Each wall is flat, endless, passes through zero and stands at right angles to its row. A trip goes straight from one point to another. List the walls that it crosses, first one first.
(in the rows, 128 means zero)

Walls:
(1): [163 164  94]
(2): [ 86 114 139]
(3): [171 154 134]
Trips:
[111  90 106] to [142 137 170] => 3, 2
[154 116 136] to [105  73 123] => 1, 3, 2
[ 91 142 175] to [120 156 160] => 3
[147 142 152] to [113 157  79] => 3
[144 165 127] to [153 127 108] => none
[130 118  69] to [178 181 115] => 3
[ 98 131 104] to [169 128 113] => 1, 2, 3

Walls:
(1): [157 118 119 100 131 187 128 114]
(2): [125 174  93 140 111  98 137  97]
(3): [210 103 104 106 155 109 174 167]
Trips:
[199  79 145 139 180 170 120  96] to [ 87  79 136 106 109 113 170 194] => 1
[135 118 148 153 125 105 120  94] to [116 100 142 142  93 142 133 130] => 2, 1
[ 99 144 119 150 153 122 141 159] to [115 129 108 130 148 117 178 173] => 3, 2
[120 139 151 156 144  73 163 129] to [140 145 145 102 141  95 141 117] => none
[125  82 133 110 126 143 145 149] to [119 167  95 183 145 147 142 135] => 2, 1, 3
[131 121 172 147 146  80 129  64] to [131 127 120 120 132  97  99 132] => 3

Walls:
(1): [158 167 115 125 117 154 135 190 133 120 123]
(2): [105 159 145 129 144 109 100 117 148 120 113]
(3): [137 109 161 153 148 128 170  95 141 112 103]
Trips:
[137 117 169 178 157 142 126 120 122 143 121] to [128 126 106 178 148 138 131 135 141  91 128] => 1
[116 130 113  98 154 117 130 123 107 140 116] to [145 112 166 132 180 156 121 150 158 143 150] => 3, 1
[143 172 106 148 153  95 122 124 107 100 152] to [ 97 124 102 110 116 138 100 130 197 156 142] => 1
[109 149 199 124 103 119 125 153 177 122 113] to [ 91 210 118 105 138 148 127  95 115 149 122] => 3

Walls:
(1): [101 126 103 118 104 133 111 127 102 134  95 117 142 107]
(2): [167 168 135 174 107 104 137 147 147 151 138 101 127  97]
(3): [ 99 161 150 102 114 175 125 130 111 112 137  88 133 164]
(4): [116 156 117 111 171 111  95 189 123  96 118  98 143 117]
(5): [174 131 139 137  89  82 143 138  89 114 116 105 121  92]
Trips:
[121 110 137 123 131 117 152 139 118 135 122  99 136 127] to [190 154 158 117 187 117 121 153 140  95  93 127  99 110] => 1, 3
[114  97 117 111 126  57 114 164 111 131  99 132 181 166] to [149 131 125 158 127 141 121 130 141 200  96 128 140 124] => 2, 4, 5
[130  99 106 110 119 147  87 143 146  84 150 102 121 122] to [152 128 165 175 122 149 130 145 124 119 125 115 112 148] => 1, 5, 2, 4
[129  76 140 157 131 103  84 164  84 118 112 162 125 151] to [134 122  69 131 121 151 142 138 138 125 126  79 168 105] => 2, 3
[127 140 159 124  99 195 169 144 168 107 127 156 115 152] to [167 123 126 134 105 110 124 148 151 135 134 167 141 115] => 2, 3, 5
[101 157  83  97 126 140 131  70 145 145  84  92 146  92] to [116  86 117 102 158 111 164 150 113 138  94 161  95  69] => 3, 4, 5

Walls:
(1): [105 121 153 162 120 126 200 107 156 183 152 121 137 127  89 137 156 135
 103 123]
(2): [ 80 133  90 158 160 149 146 136 122 135  92 138 123 163 159 116 170  87
  96  88]
(3): [116 155  83 175 168 181  92 119 105 152 118 169 102 154 168 119 164 150
 108 137]
(4): [174 110 114  45 108 123 110  89 157 165 153 143  81 138 117 122 153 104
 205 107]
(5): [145 147 161 170 127 128 101 129 139 124 160 158 176 182 144 125 112 154
 157 173]
(6): [105 103 144 152 136 126 144 156 121 174 133 158  76  96 122 142  95 119
 146 134]
Trips:
[ 94 154 125 140 137 133 153 102 133 167 156 137 150  90 165 132 106 121
 181 129] to [110 142 130 135  70 123 131 134 121  88 118 173 118  68 160 125 147 120
 114 179] => 4, 1, 5
[ 93 127 142 118 124 167 132  94  99 121 123 108 179 108 137 178 199 121
 122 112] to [155 100 143 114 147 102 104 115 126 181 156 127  99 160 135 128 143 146
 143 143] => 4, 5, 2, 6
[ 98 184 141 170 158 133 119 120 154 136 129 129 134 106 135 137 129 129
 140  73] to [109  84 121 114 101 142  95 168 153 175  94 140 122  86 154 121 138 152
 156 133] => 5, 4, 1, 2
[130 146 111 120 133 133 114 105 149 145 127 107 127 131 140 139 102 124
  98 146] to [128 135 162 151 131 170 130 160 133 142 121 120 118 132 112  94 102 167
  94 140] => 5, 1, 6
[158  91 107 117 138 143 135 104 122 131 134  71  75 101 151 124  98 174
 148 113] to [119 131 115  65 126 101 129 150 143 105 139 114 126 138 109 139  97 140
 127 121] => 6
[152  94 147 130 117 137 111 102 106 118 171 168 116 120 149 143 117  68
 139 162] to [123 147 126 130 123 140  98 176 149 146 139 140 186 123 125 169 141 150
 109  78] => 3, 4, 6, 2, 1

Walls:
(1): [ 99 191 110 105 114 106 101 143 117 151 101 131 151 130 172 104 183 148
 172 162 116 104 108 120 149 127 111 143 113 135 106 151 113 175 124 182
  90 205 184 146 104  93 128 148 110 133 105 133]
(2): [123 141 123 159 126 120  83 127 152 127 128 131 120 134 136 129 118 177
 160 173 159 141 143 170 107 169 101 103  95 114  86 111 148 147 109 114
 141 155  83  90 102 138 115 126 138  85 123 155]
(3): [110 104 149 123  92 149 122 127 116 101 141 128 142 135  76  84 135 130
 144 176 140 138 141  99 129 120 127  70  96 118 151 104 156 131  49 182
 145 155 141 120 117 187  93 159 171 152 128 102]
(4): [137 124 116 128 149  89 129 109 161  91 143 124 119  91 138 143 141 117
 124 198 128 151 127 129 133 126  97 122 151 104 134 167 139 130 188  99
 192 158  94 157 129 138 104 166 122 146 138 108]
(5): [138 126 131 129 127 148 149 140 134  79 129 160 135 144 135  98 136 103
 111 146 109 138  94 145  83 170 147 120 117  94 114 106 121 117 146 158
  99 114 181 118  96 148 145  75  87 141 104 122]
(6): [127 141  72  79  87 127 117 100 147 115  85 119 112 106 143 128 106  99
 144 121 102 155 139 114 113 121  83 133 168 120  92 103 111  95  91 147
 139 102 164 107 116 140 102 151 147 167  99 103]
Trips:
[136  92 100 124 171 155 188 142 130 104  98 101 168 156 130 107 108 106
 130  76 148 156 160 129 143 156 158  72 163 158 178 165 158 148 120 124
  86 130 148 155 141 136 108 109 168  93  88 124] to [141 140 177 154 142 142 125  72 160 128 194 105 140  81 128 115 156 100
 123 112 127  76 180  75 168 135 155 147 125  79 143 139 153 175 161 145
 122  85 136  92 143 119 153  98 129 118 157 120] => 3, 5, 4
[126 132 121 145 136 115 141 158 135 116 154 154 141 119 138 153 136  70
 122  98  98 131 107 103 103  39 105 120  79 118  94  99 122  93 182  93
 128  76  78  97 145  93  84 134 159 126 111 130] to [155 167 163  93 144 134 110 118 126 132 158  81 140  53 154 144 140 119
 104 120 117 131 122 179 110 162 123 124 126 119 165 124 191 166 122 112
 107 110  71 105 142 128 139 170 121 151 141 116] => 6, 2
[125 101 134 127  62 106 162 128 120 147 144  83 119 119 137 165 110 133
  78 117 136 114  76 102 130 161 139 131 123  97 149 157 140 117 167 120
 111 109 127 138 123 121  83  79 136  74 175 157] to [120 156 136 139 124  77 171 119 148 112 109 119 162 128 134 130 116 148
 103 128 154 102 149  94 157  84 150 151 147 146 139 123  91  68  91  67
 116 127 122  86 134 111 129 151 102 141 136 107] => 5, 6
[202 110 143 119 128 100 132 125 126  95 110 140 126 162 107 106 121 156
 100 167 149 100 110 147 110 165 103 112 149 141 148  88 120 177 141 134
  93 102 114  92 154  84 137 119 136 115  86 141] to [111 106 148 151 141  81 179 131 115 127 120 127 108 120 158 128 112 150
 119 103  88 166 165 116 112 130 108 126 100 111 126 116 135 103 120 114
 115 159 157 145 128 183 135 135 118 156 134 117] => 3, 6, 4, 2
[ 50 111  85 162 148 140 165 120 105 173  77 124 109 127 122 147  90 124
 178 105 119 135 144  80 112  93 120 131 116  99 158 125 117  81 137 175
 110 151 153  92  87 162  92 130 112 173 178 141] to [136 151  94 109 125 132 118 155 149 149 118 109 163  83 157 109 133  89
 174 165 108 140  89 139 147  91 177 101 105  93 113 146 118 186 121 124
 175 178 141 117  83 135 128 119 126 101 114  93] => 5, 4, 2

Walls:
(1): [135 148  77  95 133 178 106 108 134 131 181  88 163  84  86  96 213 136
 118 124 125 131 142  97 163 117 107 130 124 152 118 109 124 137 119 112
 123 132 130 146 135  86 145 137 143 137 163 174]
(2): [159 155 141 122 123 131 172 117 119 182 148 108 122 109  73 116 117 150
  88 165 120 152 125 159 110 140 139 102 107 142 143 117 109 153 121  77
 106 145 125 128 151 146 143 112 139  99 125  91]
(3): [122 171 111 127 146 130 118 133 110 148 136 170 112 134 157 174 107 120
 175 100 128 115 108 115 170  99 141 126 168 122 140 144 100 129 119  93
 145 152 105 105 135 156  80 135 101  92 122 189]
(4): [167 126 148 176 183 122 111 151 162 135 125 140 113 119 129 160 144 132
 132 127 131 136 144 126 134 130 162 141 137 150 187 116  94 171 126 161
 110 158 150 155 145 118  92 139 123  76 126 113]
(5): [ 89 106  95 139 126  81 139 149 106 106 172 181 160 139 164  84 129  95
 120 150  93 168 126 117 129 165  80 140 162 139 128 122 177 135  76 111
 133 150  96 150  92 153  95 142  91  82 152 118]
(6): [142 190  92 144 116 121 127 116 136 126 116  62  70 121 164 111 140 162
 156  96 144 107 131 139 165 125 129  76 105 110  96 117 166 127 139 149
 149 103 115  59 132 168 100  98  91 163  71  87]
(7): [151 151 131 155 136 144 198 114 177 172  93 109 174 171 100 152 150 111
 145 106 135 195 113 152 151 142 121 106 149 128 174 107 139 182 101 165
 133 125 182 124 140  97 104 181 131 100 143 147]
(8): [141 113 187 148 132 152 107 131  86 123 139 100 144 125 110 124 118 129
 132 127 143 130 162 137 121 101 175 104 162 147 127 122 129 128 135 106
 137 138 156 135  79 154 143 142 151 145 152 110]
Trips:
[156  92 176 139 172  96 160 136 119 139 171 126 161  91 159 153 111 114
 139 103 144 158 120 131 123 126 146 147 144 158 138 145 159 104 131  88
  80  88 109 159 163 105 136 162 146  95  98 149] to [161 160 143 129 109 127 147 147  95 125 100 146 112 144 123  50 176  72
  70 185 141 112  79 123  93  78 142 133 122 142 108  86 173 141 120 139
 144 172  98 133 110 109 137  99 164 136 115  53] => 3, 7, 4, 6
[103 126 173 166 151 160 104  75 142 147 170 137 109 114 142  93 101 158
 149 113  51 135 148 131 112 167 125 123 125  96 169 142  98 109 123 130
 107 102 125 122  85  89 113  88 157 178 165 155] to [123 116 113 126 123 136 111 103  72 124 126 139 135 147 131 120 137 117
 137 168 162 130 155 174 157 143 115 114 138 155 124 123 166 101  93 139
 173 111 110 148  98  88 140 197 103 152 126 149] => 5, 7
[154  95 130 136  98 156 138 115 133 119 135 159 101 131 184 180  84 129
 142 111 153 110 181  79 101 144 128 128 173 119  91 105 179 166  99 136
 111 117 114 139 181  99 145  81 126 154 182 141] to [166 123  93 141 164 144 126 136 100 141 105 124  91 136 122 137 140 131
 149 151 113 136 118 105 154  82 138 133 133 157  94  95 110 123 119 115
  92 120 169 112 114 110 118 103 180 177 119 151] => 5, 8, 1, 6, 4

Walls:
(1): [182 171 123  60 138 133 114 178 172 127 110 136 108 104 170 109 110 174
 134  99 145 139 108 166 105 130  92 146 120 108 130 126 110 165 123 128
 145 124  65 105  89 137 118 115 163 157 123 131]
(2): [146 147 151 114 207 146  94 171 167 129 155 151 173 130 127  97 136 107
 106 136 156 161 126  94  76  64 141 143  75 147 130  97  85 124 116 103
 140 104 133 185 137 133 103 137  87 135 120 138]
(3): [108 111 123 104 158 105 164  96  83 125 131 148 138 132 170 118  62 111
  87  96  86  95 117 120 172 116 114 123 172 150 155  95 137 165 120 149
 144 115 107 152 134  87 108 135 159 143 129 100]
(4): [127 108 138 143 105 161 130  98 147 178 112 163  98 124 103  97 128 156
 155 109 167  72 127 109 182 100 110 151 125 143 146 118 131 147  95 116
 111 175 122 150 142 107 184 152  95  91 132 222]
(5): [148 144 115 152 127 160 144  73 159  99 112  85 128 114 142 130 142 142
 153  94  83 106 105 127 175 131 157 146 112 150 145 122  95 167 166 154
 131 152 101 141  71 151 138 152 161 166 124 144]
(6): [143 129 144 118 142 137 137 123 151 130 139 135 101 114 142 114  42  98
  75 126 139 108 158 129 182 109 145 124 125 124 141 131  98 167 122 111
 134  71 130 136 114 150 205 119 148 152 149 125]
(7): [146 137 140 160  93  92 110 145 104 141 140 120 125 171 125 157  97 142
 142  80 117 102 142 129 113 129 143 159 123 184 111 153 138 141 110 152
 120 110 128 149 193 129 112 104 131  89 193 125]
(8): [138 157 128 149 153  99 156 120 155 130 125 154 170 115 167 174 145 112
  78 140 129 118 166 114 138 116  59 107  91 132  99 104 120 131 109 175
 114 150 141 116 173 110 110 132 131 111 123  93]
(9): [129  88  99 111  53 160 127 123 140 121 111 134  47  89 162 189 164 126
 180 146 157  88  98 114 100 118  70 111 107 110 130 142 172 174 166 116
 154 123 139 115 132 118  91  97 108  76 108 147]
(10): [102  89 116 125 115 103 151 118 144 147 115 116  90 139 126 110  97 159
 106 139  94 130 109 127 153  91 142 132 123 132 172 116 122 131  81 103
 147 145 117  83 164 121 155  69 146  89  96 113]
Trips:
[137 103 157 112 175 159 181 105 132 132 130 157 141 117 124  96 146 131
 127  99 130 116 146 168 166 154 176 132 131 100 102 123 102  99 130 100
 126  75 132 166 189 109  94 110 147 155 161 162] to [122 117  73 142 127  98  55  95 145 127 159 121 149  97 109 139 136 141
 170 197 155 135 120 101 139 104 143 105  78 130 107 157  81 149 137 113
  92 186 115 108 132 116 136  81  90 138  77  99] => 7, 3, 5, 10, 8, 6, 9
[150  99 116 113 145 160 160 124 123 115 141 157  86 110 116 131  97 156
 142 108  98 144 122 155 154 149 136 141 126 166 140 180 122 110 143 111
 119 153 154 112 141 116  73 146 172 122 123 136] to [142 147 168 139 136 116 108 147 139 169  87 121 103 113 123 117 166 130
 187 162 133 133 132 126 150 146 187 141 149  95 157  91  74 162 121 143
 100  93  98 116 102 144  62 123 136 106 135 120] => 4, 3, 7, 10, 2

Walls:
(1): [141 106 111 109 132 103 103 136 119 113 112 139 171 139 166 173 135 160
 110 104 119 148 110 127 128 138 138 146 128 106 170  79 168  90 151 115
  92 168 156 124 121 137 149 127 141 167 154 157]
(2): [ 55  99 181 154 134  96 118 147 102 143 134  99 124 127 108 130 163  95
 118  82 124 105 126 139 100 126 142 140 105 116 119  71 121  96 112 170
  84 146 160 112 165 146 154 159 118  59 124 115]
(3): [122 148 118 154  83 168 114  99 148  93 144 108 138 144 107 140 112 167
  99 110 152 131 126 146 106  86 167 163  87 137 128 161 127 131 134 140
 122  99 119 124  91 108 146 117 138 137 145 153]
(4): [146 122  57 121 118 113 112 119 111 116 109 156 143 130 142 133  97  96
 154 118 114 105 123 121 159 144 125 123 137  89 126 186 168 118 120 114
 185 159  82 160 127 151  91 141  86 138 113 121]
(5): [145 127 133 102 148  75 119 144 139 108 135 158 115 118 141 134  89 133
 175  98 125 132 132 173 165 103 168 124 100  88 107 152 164 113 140 151
  86  41 129 108 129 116 118 131 141 102 165 108]
(6): [108 129 162 159 160 147 148 133 171 149 133 161 127 127 167 170 150 135
 129 122 142 116 121 123 119  62 137 129 175  92 155 110 143 139 145 134
 143 100 151 146 108 151 151 122  75  97 155 112]
(7): [131 135 113  65 133 194 135 109 129 149 105 142 178 130  72 140 153  93
  98 115 113  93 126 148 128 138 136 126 198 150 130 109 129 149  55 101
 155 144 143 142 160 124 112 158 144  79 133 120]
(8): [131 144 120 143 109 136 106 111 132 130 130 126 115 149 132 126  71 144
 129 149  84  96 137 140 100  98 120 153 190 121  82 136 128 106 141  97
 131 145 152 142 117 108 164 113 143 141 135 120]
Trips:
[104  96  66 113  94 106 160  99 100 100 117 122 181 106  74 140 125  76
 124  88 162 112 142 120  98 139 156  70 121 133 163 106 126 172 122 187
 168 114 108 119 152 160 125 128 116 156 129 122] to [116 123 126 140 152 139 131 141  93 141 118 163  53 152  64 162  76 146
 129 121 113 142  98 117 126  76 153 114 150 136 134 135 137 146  90 128
  83 133  69 137 117  77 105  81 119 152 104 156] => 2, 5, 8, 7
[174 166  98 124 106 130 143 112 126 154 125 142 105 122 121 124 178 109
  81 100 175  93 123 118 143  83 137  87 161 141 101 114 172 172  56 147
 129 156 116 148  81 150 116 172 154 120 148  84] to [123 171 121 151 177 124 130 141 174 133 116 108 128 161  97 118 127 103
 123 134 126  88 106 102 166  96  93 124 142 157 137 118 106 148  94  85
 125 136 141 110 125 131 141  94 126 150 123 133] => 8, 4
[134  91 123 173  87 100 123 109 121 126 175  92 154 102 101 166 150 162
 125 124  95 111 149 150 118 129 137  71 138 149 156 162 183 149 106 140
 149 119 103 139 147 139 132 163 164 144  74 164] to [130 149 141 106 122 108 129 119 162 169 113 138 132 101 132 132 133 105
 102 122 125 135 161 181 134  90  82 150 100 139 167 136 152 152 123 151
 125 144 134  99 143 164 121 166 109 136 139 129] => 2, 1, 6, 5, 3, 4
[108 150 114  78 139 120  76 109 111 113 123 113 128 107 119 148 182  30
 128 126 131 117 163 140 113 145  60  82 133 123 107 125  95 160 154 121
 127 117 117 101 135 119 150 135 156 130 128  85] to [ 88 157 134 136 178 133 112 160 133 162 130 137 127 133 146 189 124 161
 176 119 136 121 137 152 140 118 119 140 102  78 142 132 132 129 135 145
 139 174  80 111 155 114 145 147  86 161 156 117] => 4, 5, 6, 7, 1
[139 154 123 118 144 181 175 169 137 147 116 122 141 145 116 128 159 178
 103 136 102  90 122 151 102  95 100 151 104 134 140 159 116 149 140  89
 126 134 130 203 151 149 143 102  98 148 132 138] to [136 113 171 188 145 143 156 118 122 123 102 117 159 134  90 176 123 122
 158 150 129 159  99 177 117 152 193 137  68 131 101 127 129 135 112 120
 174 127 169 104 178  92  75 189 152 129  87 186] => 8, 6, 2, 5
